Each row of a before or after table is a point. One or more steps were done to the points. Then noise was added and the rows were shuffled. The steps act on columns, c1 being the first. Name the steps. A step turns or swaps two columns, mirrors them in a line or flattens them onto one, adds a multiple of one to another, or multiplies or shifts one. Angles are multiples of 10 degrees, from the lower column toward the higher: turns from -170 to 170, lines from 10 to 170 but not 90. Use the fewest steps. Two steps may share a column if one is a turn and the other turns, adds or multiplies; they go together, in the order done. Otherwise the lowest column goes first.

Before (14 x 3)
18, -50, -67
-14, -58, -40
-56, 39, -49
-51, -25, 30
-24, -8, -66
-18, 36, 20
50, -29, 40
41, 45, 41
30, 25, -27
-56, -18, 7
-41, 44, -65
-12, 30, 36
-23, 23, -57
-56, 5, 20
After (14 x 3)
23, -2, -27
-36, 6, 29
-7, 65, 33
-11, -95, -38
15, -117, -68
29, 85, 44
-17, -73, -67
-16, -34, -58
-30, -20, -66
38, 11, 43
-40, -11, -49
-38, -10, 9
-12, 55, 22
-35, 24, 20
Steps: multiply c1 by 0.7; add 1 times c3 to c2

Before (12 x 8)
11, 17, 10, 11, -27, 19, -87, 0
18, -18, 40, 57, 39, -31, 18, 18
67, -51, -19, 60, 12, -29, 28, -23
-8, -69, 9, 10, 54, -1, 20, -36
6, 30, 66, 35, 36, -5, 29, -37
-29, -22, -56, 41, 38, -78, 44, -27
-32, -26, 30, 46, 15, -5, -82, -17
-116, 84, 18, 61, -30, 4, 37, -39
-5, 19, 58, 1, -18, -32, 2, -6
87, -45, 75, -36, 1, 27, -34, -36
-24, 43, -87, -2, 43, -50, -14, -77
52, 22, -20, -38, 10, 96, 10, 31
After (12 x 8)
-53, 39, 69, -27, 62, -50, 24, -76
7, 78, -15, -9, -19, 19, -44, 1
21, 10, -42, 30, -9, -32, 16, -7
-64, -47, 16, -32, 28, -78, 13, -27
-7, -59, -14, 5, 18, 0, -40, -36
16, -56, -25, -89, -12, -28, -21, -23
2, -25, -67, -25, 29, -32, -4, 20
50, 6, 42, -21, 20, 98, 22, 31
-37, 44, -50, 6, 3, -4, -72, -19
14, -3, -72, 7, 51, -5, 44, -36
-111, 24, -54, 48, 15, 4, 87, -41
116, -2, -36, 2, -21, 28, -56, -36
Steps: turn c3 and c4 by 140 degrees; turn c1 and c4 by -40 degrees; add 0.5 times c2 to c5; turn c2 and c7 by 50 degrees

Before (8 x 12)
-5, -46, -2, 39, 28, 8, -22, 5, 30, 19, 27, -33
-34, 46, -21, -13, -11, -43, 16, 43, 64, 18, -23, 52
46, 2, -20, -12, 52, -53, -36, 8, -17, 31, 46, -50
-25, -44, 36, 30, -35, -48, -14, -17, 6, -56, 13, -18
-41, 46, -18, 63, 58, 35, -21, -1, -13, 0, 40, -3
33, 48, -4, 56, -31, -54, -17, 45, -26, 25, 36, -8
-10, 19, -20, 49, -23, 38, 58, 17, 27, 6, 16, -14
47, -8, -45, 23, -26, 8, 36, 67, 73, -64, 2, 39
After (8 x 12)
66, 43, -25, -26, -50, -41, 10, 47, 69, 12, -26, 54
24, -51, 44, -52, -16, -47, -11, -22, 17, -54, 9, -14
2, -49, 6, -38, 69, 10, -27, 4, 48, 20, 30, -33
35, 52, -14, -98, 120, 37, -21, -1, 1, 5, 40, -5
-82, -2, 0, 56, 120, -49, -44, 8, -8, 29, 46, -47
-12, 23, -30, -53, 2, 38, 50, 16, 38, 0, 17, -14
-86, 50, -8, -13, 22, -51, -15, 38, -16, 29, 37, -11
-89, -5, -54, 27, -27, 4, 27, 64, 84, -60, 1, 37
Steps: multiply c1 by 2; turn c1 and c4 by 150 degrees; turn c3 and c7 by 10 degrees; add 1.5 times c11 to c5; shift c9 by 10
